Rows are points. To make a cloud, some directions were put in groups of two or more. Within a group, all points are equally far from the middle, so they leave a hole (a ring in 2 directions, a hollow ball in 3). The other directions are filled evenly. Then the cloud was stretched, turned, moved and blurred a little. How many holes are there, and how many directions does each take, smallest first?

Cloud, 22 rows:
[[-0.62  1.46 -1.88]
 [ 1.00 -2.95 -0.29]
 [-0.86 -1.78 -2.40]
 [ 1.45  1.77 -3.21]
 [ 2.33  1.58 -1.72]
 [-1.15  2.81  2.54]
 [-0.22 -2.61 -0.41]
 [-3.15  1.45 -0.40]
 [ 0.09 -0.93 -3.40]
 [-1.40 -0.85 -1.75]
 [-2.47  0.19 -2.67]
 [-3.01 -0.65 -1.49]
 [ 0.63 -0.26 -0.28]
 [-3.53 -0.49 -0.56]
 [-1.97  1.22 -2.00]
 [-2.99  0.86  0.67]
 [ 0.63  1.99  0.37]
 [-1.16  2.24  2.65]
 [ 2.61  2.05  0.54]
 [-0.14  3.10 -0.84]
 [-0.53  2.98 -2.84]
 [-2.92  3.75 -1.72]]
Holes: 0

Cloud, 32 rows:
[[-1.30 -1.43  0.69 -2.90]
 [ 1.32  0.33 -0.92  4.82]
 [ 1.26  0.07  0.93  4.47]
 [ 3.05 -0.18 -0.13 -0.87]
 [-2.16 -2.10  2.02 -0.26]
 [-1.69  1.43 -0.71  3.85]
 [-2.66 -0.82  1.42  0.55]
 [-0.82  2.71 -0.91  2.87]
 [-0.79 -1.68  3.76  1.16]
 [ 0.69  0.42  2.41 -3.35]
 [-1.59  1.09 -1.25  4.02]
 [-1.80  0.56  2.50  1.12]
 [ 2.09 -0.90  3.20 -0.56]
 [ 0.80 -2.15 -0.54  3.21]
 [-0.38  1.04  2.78  2.15]
 [-0.44  2.46 -2.49 -0.31]
 [-0.61 -1.34 -2.09  2.95]
 [-0.40 -0.06  2.70  3.23]
 [-2.17 -0.39 -0.15 -1.71]
 [ 2.21 -0.13 -2.39  2.59]
 [ 0.41  1.91  1.39  3.25]
 [ 0.98 -2.48  3.08 -2.03]
 [ 3.04 -0.39  0.07 -0.63]
 [-2.53 -0.70 -0.30 -0.23]
 [-0.71  1.09  0.95 -3.19]
 [ 0.57 -0.16 -3.27  1.25]
 [-1.64  0.62 -1.75  3.70]
 [-0.76 -3.23  2.09 -0.04]
 [-1.61 -2.47  0.20  0.31]
 [ 2.15  1.17 -2.80  2.01]
 [-1.82  1.62 -1.20 -0.43]
 [ 3.02  0.01  0.75  1.00]]
Holes: 1 (4)

Cloud, 29 rows:
[[-3.67 -0.92 -1.85  1.78]
 [-0.87  0.20  3.34 -2.09]
 [-0.10  0.46 -1.56 -3.20]
 [ 1.13  2.86  0.18  0.30]
 [-1.97  0.11 -4.13 -0.06]
 [ 2.27 -1.25  3.45 -0.20]
 [-1.09  1.29  3.84 -0.01]
 [ 0.20  1.55 -1.81 -3.05]
 [ 1.95  1.31  1.67 -3.03]
 [-1.46  1.39  3.53 -0.17]
 [-3.31  1.40  0.55 -0.26]
 [-1.67 -1.69  0.63 -2.09]
 [-0.30 -0.16  0.30 -3.21]
 [-0.68 -0.69 -3.95 -0.13]
 [ 1.29  2.66  0.10  0.41]
 [-0.57  1.21  3.74  1.01]
 [ 0.26 -2.29  3.35  1.50]
 [-0.73 -0.08  0.15  2.91]
 [-0.42 -0.24  0.87 -3.13]
 [ 1.96 -2.10  0.54 -0.07]
 [ 2.06  0.14  3.98 -1.52]
 [-1.45 -3.37  0.83  0.24]
 [-2.34  1.17  2.70 -0.57]
 [ 1.35  1.09  1.58 -3.25]
 [-1.50 -2.94  1.93  1.99]
 [-2.68  1.94  1.08 -0.28]
 [-2.25 -0.06 -3.93  0.61]
 [-0.40 -1.74 -2.12 -1.83]
 [-2.58  2.25 -0.02 -0.38]]
Holes: 2 (2, 2)

Cloud:
[[-0.29 -0.31  1.75  2.41 -0.46 -0.43]
 [ 2.88 -2.81 -2.26  0.08  0.39  2.36]
 [-1.98 -0.93  0.38  2.57  4.43 -0.22]
 [-2.53 -1.94  0.68 -2.04  0.03 -0.04]
 [-2.62 -2.16 -0.05  0.16  2.36 -1.62]
 [-1.07  0.56  0.17 -1.15 -2.92  3.66]
 [-0.38 -1.91 -1.94 -1.91 -0.67 -1.71]
 [-0.27 -1.62  0.95  3.71  2.98  1.35]
 [-0.31 -3.94 -0.77 -1.37  2.36  3.20]
 [-2.25 -0.79  1.46  0.73  0.06  4.21]
 [ 1.59  0.62 -2.60 -0.01 -1.64  4.36]
 [-0.27 -2.74  1.57  0.19  4.59 -0.75]
 [-0.43  0.38 -0.38  1.65  1.21  4.70]
 [-1.91 -1.64 -1.47 -3.19 -1.04  1.88]
 [ 0.39  0.73  1.34  2.12  1.39  2.97]
 [-2.80  2.07 -1.45 -0.61 -0.21  1.67]
 [-2.68 -2.69  0.41 -2.27 -0.26  1.96]
 [-2.37 -0.11 -3.12  1.12 -0.17  2.31]
 [-2.28 -2.05  2.02  0.20  0.58  3.60]
 [-1.32 -0.74 -2.90  2.05 -0.94 -0.26]
 [ 0.06  0.25 -0.78  1.06 -3.07  0.04]
 [-1.12 -1.64 -2.79  1.40 -0.84  3.10]
 [-1.39 -1.07  2.33 -0.92 -1.21  1.07]
 [ 1.96 -0.55 -2.10  2.11 -1.84 -1.19]
 [ 0.97 -1.38  0.54  1.37  2.00  3.81]
 [ 0.85  0.57 -2.22 -1.04 -3.27  3.71]
 [ 0.68 -0.11 -2.39  1.57  4.11  1.51]
 [ 1.84 -0.53 -1.92  3.54  0.90 -2.34]
 [ 2.91 -1.93  0.10 -0.44 -0.19 -1.58]
 [-0.32 -2.01 -3.52  1.53  1.85 -1.73]
 [ 0.78  0.31 -1.72  1.72  4.24  1.18]
 [ 1.72 -1.81  0.28  0.16  3.51 -2.50]
 [-1.56 -2.34 -0.99 -0.45 -2.10  2.79]
 [ 0.00 -3.06  1.02 -0.68  0.48 -2.17]
 [ 1.09 -0.61 -4.03  0.92 -1.75  2.74]
 [ 1.72  2.27 -0.36  0.94 -1.32  2.59]
 [ 1.31  1.08 -2.80  1.98  2.29  2.51]
 [-0.48 -1.70  2.87  0.43  1.93  2.69]
 [-0.29 -1.64  3.03 -0.08  0.58  0.04]
 [ 2.61  1.74 -0.92  2.11 -1.01 -0.06]
 [-1.22  1.03 -3.21 -1.58  0.89  3.03]
 [ 2.17  2.02 -3.29  1.46 -0.43 -1.48]
 [ 0.95  2.38 -1.36 -1.47  0.56  0.00]
 [-2.81  0.62  1.13 -0.64  2.40  0.96]
 [ 0.71  0.44 -1.28 -3.54 -1.51  2.54]
 [ 0.80 -1.00 -1.51  2.74  2.85 -3.31]
 [ 2.25 -0.54 -1.68 -2.28 -2.71  0.87]
 [-0.71 -2.83 -0.11 -1.74  2.65  3.67]
 [-0.95  0.25  0.37  1.53 -2.28  0.14]
 [-0.59 -1.92  3.09  1.03  1.77  1.79]
 [-1.65 -1.99 -1.97  2.84  2.42 -1.07]
 [-2.48 -1.68  2.04 -1.99  0.96  2.93]
 [ 2.14  1.33 -2.40  1.59  2.95  0.09]]
Holes: 2 (2, 4)
